Rows are points. Each copy is the shape, with its points in the same order, stretched, turned, moved and blurred by noise. Say if it was mirrored as well.
(in the rows, 128 means zero)

Shape (6 x 2):
|  59 | 166 |
| 153 | 136 |
| 119 |  51 |
| 147 | 130 |
| 156 | 186 |
| 175 | 138 |
Copy 1 (6 x 2):
| 108 | 232 |
| 169 | 124 |
|  66 |  74 |
| 161 | 119 |
| 214 | 167 |
| 194 | 106 |
Copy 1 is: only turned
Copy 2 (6 x 2):
| 165 | 183 |
| 102 | 123 |
| 145 |  60 |
| 106 | 122 |
|  85 | 161 |
|  81 | 117 |
Copy 2 is: mirrored
Copy 3 (6 x 2):
|  80 | 158 |
| 158 | 121 |
|  84 |  45 |
| 144 | 116 |
| 184 | 159 |
| 179 | 112 |
Copy 3 is: only turned
Copy 4 (6 x 2):
|  69 | 119 |
| 147 | 146 |
| 170 |  63 |
| 152 | 138 |
| 120 | 191 |
| 168 | 161 |
Copy 4 is: only turned

Shape (9 x 3):
| 136 | 141 | 106 |
| 176 | 120 | 162 |
| 135 | 137 |  98 |
| 219 | 131 | 224 |
| 126 | 195 |  82 |
|  49 | 175 | 174 |
| 147 |  82 | 124 |
|  87 | 155 | 113 |
| 100 | 141 | 167 |
Copy 1 (9 x 3):
| 128 | 128 |  90 |
|  89 | 138 | 158 |
| 131 | 119 |  84 |
|  35 | 160 | 214 |
| 125 | 147 |  32 |
| 175 | 237 |  99 |
| 130 | 105 | 141 |
| 162 | 166 |  72 |
| 143 | 189 | 129 |
Copy 1 is: mirrored
Copy 2 (9 x 3):
| 114 | 106 | 123 |
| 122 | 134 | 177 |
| 107 | 102 | 122 |
| 126 | 180 | 222 |
|  91 | 124 |  81 |
| 194 | 160 |  83 |
| 130 |  82 | 170 |
| 143 | 114 |  92 |
| 169 | 140 | 124 |
Copy 2 is: mirrored
Copy 3 (9 x 3):
| 116 | 111 |  99 |
| 168 | 171 | 111 |
| 120 |  99 |  97 |
| 199 | 240 | 110 |
|  57 |  98 |  65 |
|  44 | 130 | 197 |
| 171 | 115 | 135 |
|  75 |  96 | 139 |
| 103 | 140 | 173 |
Copy 3 is: only turned
Copy 4 (9 x 3):
| 122 | 128 | 133 |
| 146 | 170 |  80 |
| 121 | 121 | 136 |
| 192 | 217 |  51 |
| 145 | 108 | 189 |
|  95 | 197 | 197 |
| 102 | 140 |  74 |
| 102 | 146 | 172 |
| 114 | 184 | 137 |
Copy 4 is: mirrored

Shape (10 x 4):
| 116 |  76 |  73 | 105 |
| 201 | 112 |  89 | 153 |
| 242 | 141 |  85 | 117 |
|  84 |  76 | 143 | 109 |
| 113 |  77 | 161 | 106 |
|  82 | 231 | 136 | 112 |
| 130 | 112 | 151 | 141 |
| 120 |  76 | 167 |  94 |
| 105 |  86 | 149 | 124 |
|  79 | 125 | 161 | 188 |
Copy 1 (10 x 4):
| 120 |  95 |  60 | 122 |
|  99 | 193 |  68 | 135 |
|  63 | 218 |  63 |  99 |
| 164 |  84 | 125 | 128 |
| 178 | 115 | 126 | 115 |
|  50 | 106 | 222 | 118 |
| 150 | 142 | 141 | 136 |
| 181 | 108 | 128 | 107 |
| 171 | 113 | 129 | 136 |
| 148 | 130 | 176 | 184 |
Copy 1 is: only turned
Copy 2 (10 x 4):
| 155 | 125 |  89 |  37 |
| 167 | 203 | 113 |  81 |
| 157 | 228 | 153 |  45 |
| 153 |  55 | 116 | 110 |
| 169 |  67 | 140 | 116 |
|  34 |  98 | 150 | 144 |
| 147 | 107 | 128 | 141 |
| 173 |  65 | 154 | 112 |
| 158 |  78 | 119 | 126 |
| 124 |  82 |  87 | 201 |
Copy 2 is: only turned

Shape (12 x 6):
| 122 | 121 | 127 |  55 | 118 | 120 |
| 119 | 163 | 147 | 136 | 200 | 135 |
| 135 | 111 | 147 | 143 | 139 | 144 |
| 158 | 113 |  89 | 149 | 147 | 118 |
| 132 |  97 | 102 | 129 | 249 | 139 |
| 113 | 120 | 111 |  90 | 109 | 123 |
| 108 | 101 | 113 | 141 | 100 |  87 |
| 103 | 119 | 105 | 152 | 127 | 141 |
| 105 | 136 | 118 | 119 | 126 | 134 |
| 102 | 123 |  99 | 137 | 114 | 106 |
| 104 | 111 |  98 | 133 | 112 | 120 |
| 140 | 116 |  95 |  32 | 100 | 121 |
Copy 1 (12 x 6):
| 135 | 132 |  81 | 113 |  73 | 134 |
| 119 | 169 |  85 |  95 | 190 | 137 |
| 117 | 134 | 146 | 103 | 142 | 136 |
| 116 | 103 | 114 | 155 | 163 | 126 |
| 173 | 110 |  53 | 100 | 224 | 150 |
| 140 | 138 | 108 | 130 |  89 | 120 |
| 119 | 125 | 140 | 127 | 106 |  76 |
| 149 | 150 | 147 | 143 | 143 | 118 |
| 139 | 159 | 120 | 127 | 123 | 122 |
| 135 | 144 | 126 | 141 | 122 |  87 |
| 144 | 137 | 129 | 140 | 114 | 104 |
| 135 | 109 |  68 | 147 |  55 | 141 |
Copy 1 is: mirrored
Copy 2 (12 x 6):
| 198 |  87 | 143 | 144 | 132 | 136 |
| 112 | 148 | 174 | 153 | 179 |  77 |
| 108 | 117 | 119 | 164 | 139 | 119 |
| 110 | 166 | 114 | 121 | 126 | 157 |
|  90 | 148 | 149 | 117 | 224 | 129 |
| 167 | 104 | 117 | 130 | 111 | 137 |
| 116 | 104 | 135 | 116 |  81 | 156 |
| 123 | 119 | 101 | 120 | 107 | 108 |
| 141 | 117 | 130 | 134 | 120 | 108 |
| 128 | 118 | 122 | 114 |  89 | 134 |
| 132 | 110 | 104 | 111 |  95 | 133 |
| 213 | 111 | 122 | 125 | 123 | 168 |
Copy 2 is: mirrored

Shape (13 x 9):
| 100 | 172 | 123 |  89 | 157 |  88 |  80 |  88 |  67 |
| 195 | 105 | 146 |  88 |  96 | 161 | 124 |  88 | 127 |
| 144 | 109 | 167 | 101 |  90 | 225 | 170 |  80 |  37 |
|  89 | 176 |  79 | 156 |  88 | 141 | 116 | 134 | 137 |
| 108 | 102 | 129 |  65 |  59 | 191 | 161 |  51 | 134 |
| 158 |  58 | 173 | 119 | 137 | 168 |  78 | 135 | 133 |
|  53 | 187 | 143 | 119 | 118 | 124 |  56 | 151 |  77 |
| 162 | 104 | 150 | 132 | 101 | 173 | 154 | 173 | 105 |
|  82 | 222 | 139 | 124 |  99 | 155 | 118 | 141 | 161 |
| 137 | 101 | 154 | 113 | 105 | 173 | 145 | 169 | 132 |
| 167 |  69 | 171 | 154 | 165 | 142 | 153 | 122 | 142 |
| 164 |  69 | 148 |  97 | 152 | 176 | 166 | 167 | 112 |
| 115 | 116 | 177 |  83 |  19 | 166 | 174 |  82 |  75 |
Copy 1 (13 x 9):
| 120 | 208 | 157 |  86 | 102 | 196 |  76 | 194 |  78 |
| 118 |  76 | 156 | 108 | 102 | 181 | 130 | 114 | 183 |
| 120 |  62 | 208 | 175 | 102 | 203 | 120 |  81 | 119 |
|  92 | 129 |  69 | 120 | 126 | 133 | 105 | 114 |  86 |
|  95 |  89 | 109 | 149 |  67 | 233 | 157 |  34 | 141 |
| 221 |  81 | 180 | 158 | 123 | 128 | 129 | 151 | 194 |
| 149 | 196 | 130 | 138 | 156 | 192 |  93 | 210 |  77 |
| 166 |  43 | 173 | 120 | 132 | 131 | 150 | 124 | 117 |
|  83 | 157 |  80 | 143 | 187 | 160 | 104 | 110 | 108 |
| 178 |  60 | 161 | 129 | 135 | 148 | 160 | 115 | 137 |
| 179 |  84 | 198 | 134 | 123 |  86 | 162 | 114 | 166 |
| 220 |  50 | 200 | 102 | 117 | 148 | 133 | 109 | 129 |
|  88 |  86 | 155 | 171 |  80 | 244 | 203 | 115 | 111 |
Copy 1 is: mirrored
Copy 2 (13 x 9):
| 128 |  62 | 113 | 104 | 189 |  95 | 128 | 149 | 107 |
| 155 | 152 | 106 |  87 | 155 | 178 | 179 | 142 | 160 |
| 105 | 147 | 152 |  27 |  92 | 108 | 240 | 141 | 136 |
| 104 | 145 | 129 | 184 | 154 |  91 | 141 |  90 | 104 |
| 106 | 219 | 137 |  40 | 149 | 106 | 180 | 116 | 136 |
| 166 | 114 | 171 |  58 | 146 | 194 | 165 |  89 | 155 |
| 119 |  85 | 205 | 148 | 158 |  62 | 132 | 133 | 102 |
| 131 | 150 | 151 | 116 |  76 | 174 | 177 | 117 | 157 |
| 141 | 175 | 169 | 179 | 156 | 104 | 127 | 132 |  59 |
| 134 | 168 | 177 | 105 | 106 | 168 | 147 | 115 | 134 |
| 182 | 114 | 113 | 100 |  89 | 183 | 146 |  85 | 112 |
| 111 | 122 | 141 |  53 |  87 | 209 | 155 | 123 | 144 |
| 130 | 194 | 153 |  65 | 110 |  66 | 202 | 149 | 177 |
Copy 2 is: mirrored
Copy 3 (13 x 9):
|  96 | 140 | 191 |  96 | 177 | 150 | 110 |  57 | 165 |
| 128 | 178 | 180 |  85 |  90 | 115 | 148 | 179 | 174 |
|  92 | 217 | 187 |  45 |  54 | 223 | 136 | 150 | 111 |
| 133 |  77 | 113 | 114 | 141 | 145 |  23 | 147 | 140 |
|  96 | 140 | 198 |  79 |  79 | 134 | 125 | 183 |  79 |
| 101 | 202 | 156 | 162 | 108 | 149 | 140 | 193 | 177 |
|  89 | 129 | 159 |  98 | 222 | 190 |  59 | 125 | 141 |
| 155 | 185 | 119 | 121 |  82 | 189 | 129 | 185 | 147 |
|  89 |  56 | 112 |  75 | 191 | 165 |  77 | 191 | 125 |
| 139 | 159 | 127 | 135 | 100 | 187 | 138 | 200 | 128 |
| 105 | 191 |  99 | 177 |  60 | 146 | 158 | 150 | 144 |
| 146 | 178 | 134 | 163 |  60 | 209 | 187 | 168 | 150 |
| 123 | 216 | 194 |  40 |  90 | 153 | 122 | 172 |  55 |
Copy 3 is: only turned
